Each row of a before or after table is a point. One or more steps were done to the points. Then noise was added and the rows were shuffled. The steps act on columns, c1 being the first. Write out the steps. A step turns or swaps two columns, mirrors them in a line or flattens them onto one, adds a multiple of one to another, or multiplies or shifts one. Angles are multiples of 10 degrees, from the lower column toward the higher: turns from -170 to 170, lines from 10 to 170 but not 90. Use the fewest steps. Two steps may share a column if one is a turn and the other turns, adds or multiplies; they go together, in the order done. Otherwise the lowest column goes first.

Before, 12 rows:
[[ 38 -26 -13]
 [ 26 -28  -3]
 [ -6   6  17]
 [-15   0   9]
 [-33 -48 -11]
 [  5 -43 -22]
 [ -1 -30 -27]
 [-23   1 -29]
 [ 14  10   8]
 [ -5  -2  24]
 [-47 -20 -22]
 [ 23 -11   1]]
After (12 x 3):
[[-52 -39 -14]
 [-37  -1   6]
 [ -4 -82  24]
 [ 20 -53  37]
 [ 11  13 -17]
 [-32 -94 -10]
 [ -6   2 -19]
 [ 19  22   6]
 [ 18 -56  21]
 [ 16 -22  11]
 [-18 -61  18]
 [ 10  -5 -24]]
Steps: mirror c1 and c3 in the line at 20 degrees; multiply c2 by 2

Before, 13 rows:
[[ 12   1  -3 -57  16  42 -17  -3]
 [-24   4  23  22 -32   6  46  -5]
 [ 28 -40 -13 -27   7  18 -17  38]
 [-36 -25   4   8 -25   9  16 -18]
 [ 23  16 -43  28 -28  -6   4  38]
 [-20  -5   6   3  -1  -4  57 -19]
 [-11  17 -10  12 -38   5  33  -2]
 [ 11  24 -14  41  -7 -24 -16  20]
 [  0  17   7  14 -20  -6  46  15]
 [-10  21 -29   0 -10 -12  41 -22]
 [ 20 -22 -16 -28   4  39 -27  26]
 [ 47 -20  -5 -29  -9  21 -19 -15]
 [ 18 -19  -8  -8  18  56  10  -8]]
After:
[[  8  43 -26 -28   9  32  34  23]
 [ -6  21  23  13 -32   1  13 -20]
 [ 11  21  35  40  -9 -20  12  12]
 [ 15  94  52  31 -25   5  31   6]
 [ -2  58  44   2 -10 -16  -4 -35]
 [ -5   5   3 -59  14  40  -8   8]
 [ -9  31  -9  -6  21  57  -4 -10]
 [  2  47  -7 -28   5  45  19  27]
 [-19 -56 -12  21 -30  -9  14 -32]
 [ 23  18 -13 -30  -6  42 -24  13]
 [-24  -1 -24   5 -28 -11 -14 -17]
 [  5 -24   8  18 -17  -8  34 -28]
 [-11 -14 -11   4  -1 -17   4 -37]]
Steps: turn c1 and c6 by 30 degrees; multiply c1 by 0.7; multiply c3 by 2.5; turn c2 and c3 by 110 degrees; turn c7 and c8 by -70 degrees; multiply c8 by 0.7

Before:
[[ 14 -28 -24  67  52   5  28 -40 -10 -31  19  18]
 [ 49 -33 -14 -56  11 -35 -29 -11  12  53  11 -23]
 [-22 -16  -3  -1   6  22  -2 -40 -22 -63  16  39]
 [-15 -22  -4  -3  83  11  56 -29 -33 -58  -5  -5]
 [-37 -27  19  32  33  15  30 -55 -22 -43  31 -43]
 [  7 -39 -37 -20 -74  20   7  -2 -28  50 -51  -1]
 [ -4  33 -29 -36  16 -35 -64  35  17  72 -19 -14]
 [-24 -10 -48 -42 -11 -44 -62 -17  56  25 -73 -10]
 [ 27 -19 -50 -24  14  -8 -89 -12 -27  45 -42 -25]
 [ 54  21 -41 -30 -75 -26  -1 -29 -38  31 -39 -28]]
After, 10 rows:
[[-16 -23  -2  -3  90  10 -64 -30  13 -58  -3   0]
 [ 47 -33 -10 -55  12 -35  32 -11  -3  54  19  -9]
 [-24 -11 -34 -42 -32 -45  80 -17 -33  25 -50  28]
 [-36 -28  11  33  41  16 -35 -55  11 -42  41 -23]
 [ 14 -27 -17  67  53   5 -29 -40  -1 -32   8  -3]
 [ 27 -21 -32 -26  52  -8  75 -14  57  42 -20   9]
 [ -4  34 -22 -36  20 -35  66  35   6  73  -7   6]
 [-23 -15  -2   0  21  21  -7 -39  21 -64  -5   2]
 [ 55  22 -27 -31 -49 -27 -13 -30  36  29 -17   8]
 [  9 -39 -27 -21 -60  19 -16  -3  24  51 -38  25]]
Steps: multiply c3 by 0.7; turn c7 and c9 by -160 degrees; add 0.7 times c9 to c5; flatten c11 and c12 onto the line at 150 degrees

Before (11 x 24):
[[ 61 -47  31 -38   4  54 -21  -7 -62  37  36  28  29  15  11  34 -31  16
   -7  14   1 -29  -5  13]
 [-18 -22  58 -63 -33   4 -59  17 -41  51  57   5 -45  -2 -50 -54  -4 -16
  -47 -31 -44 -42  -2 -39]
 [-37  -8  47  13  16  37 -32 -52  19  12  55  44  -3  14  40  -2  20   3
  -18   4 -29  73  30 -14]
 [ 43  30  64  29  38  -4 -58  20  43 -39 -30 -25 -52  15 -17 -49  42   1
  -59  26 -50 -36  -9  -2]
 [  7 -14  69   9  32 -16 -31 -10  34  -2 -29 -26  12  25  44  -1 -11  -2
  -73  -7  22 -13  -2  26]
 [  3  59 -25 -25  33  46 -13  10  42  17 -31 -24  15 -16  32 -62 -40 -21
  -36 -50  -3  51 -30  39]
 [ 38  23  -6 -47  21  26   7 -34   0   0  18  32  -4 -61 -55  10  14 -27
    6  27   9  70   7 -24]
 [-27   0 -27 -21 -71 -30  -1 -15   1  56  16  42  47   9  11  43  61  -9
  -12 -57 -29 -27 -38  15]
 [  4  42 -34  19  37  25  12  -2 -15 -18  37 -19  50 -14 -67  29  38  25
  -51  -4 -50 -35  -2  24]
 [-19  10   3  37  23 -30 -33  47  -1 -60 -30  64  57   9 -47 -32 -43  10
    9 -53 -16  32 -54 -61]
 [ 59  49 -19 -20  -9  25  39  54 -18 -14  -2  64  28 -70  18  36  35  40
    4 -34  44  41 -14   2]]
After, 11 rows:
[[-22  57 -24 -15  14 -69  36   8  47  13 -27 -19  36   3  34  -2 -32  16
  -36 -50 -10  46 -22  42]
 [-30  21  -7 -51  23 -16 -88 -31   6   1  18  33  -9  29 -52 -27  12  25
    6  26   5  66   9 -22]
 [ 16  36 -40   2 -30  21 -63 -10 -20 -18  30 -20  38  19 -65 -47  41   0
  -54  -3 -54 -41  -5  31]
 [  5  -6  46  38 -12 -25 -54 -46  15  11  56  40  -9  56  46 -21  15   8
  -18   3 -30  77  34 -20]
 [-23   0 -26  19  22  55 -11 -22  -4  54  16  36  32  15   9 -17  65 -28
   -8 -63 -25 -31 -44  11]
 [-67 -23  57   3  21 -61 -60   9 -42  43  56   4 -27  86 -51  37 -10  -9
  -49 -27 -44 -40  -4 -38]
 [  6  52 -23 -65 -33  14 -78  49 -25 -15  -4  75   4 -17  23 -46  34 -21
    4 -38  48  45 -16   9]
 [ 10  -9  74   2  -8   9  70 -18  43  -3 -23 -26  12   2  48  12 -12  11
  -77 -10  16 -12  -3  24]
 [ 37  34  66 -25 -10 -45  69  18  42 -43 -33 -21 -29  28 -16  42  48  17
  -63  29 -44 -34 -13  -4]
 [ 30  10   4  27 -15   8  62  46   0 -57 -29  67  62  10 -40  32 -45  -5
   14 -54 -13  25 -47 -63]
 [-18 -42  26 -66 -15  -2 -28  -4 -57  50  33  27  15  33  10 -65 -32 -12
   -7  19  -1 -33  -7  14]]
Steps: turn c1 and c4 by -70 degrees; multiply c5 by 0.4; turn c5 and c18 by 120 degrees; turn c13 and c16 by 20 degrees; turn c6 and c16 by -130 degrees; add -1.5 times c11 to c14; turn c7 and c14 by -110 degrees
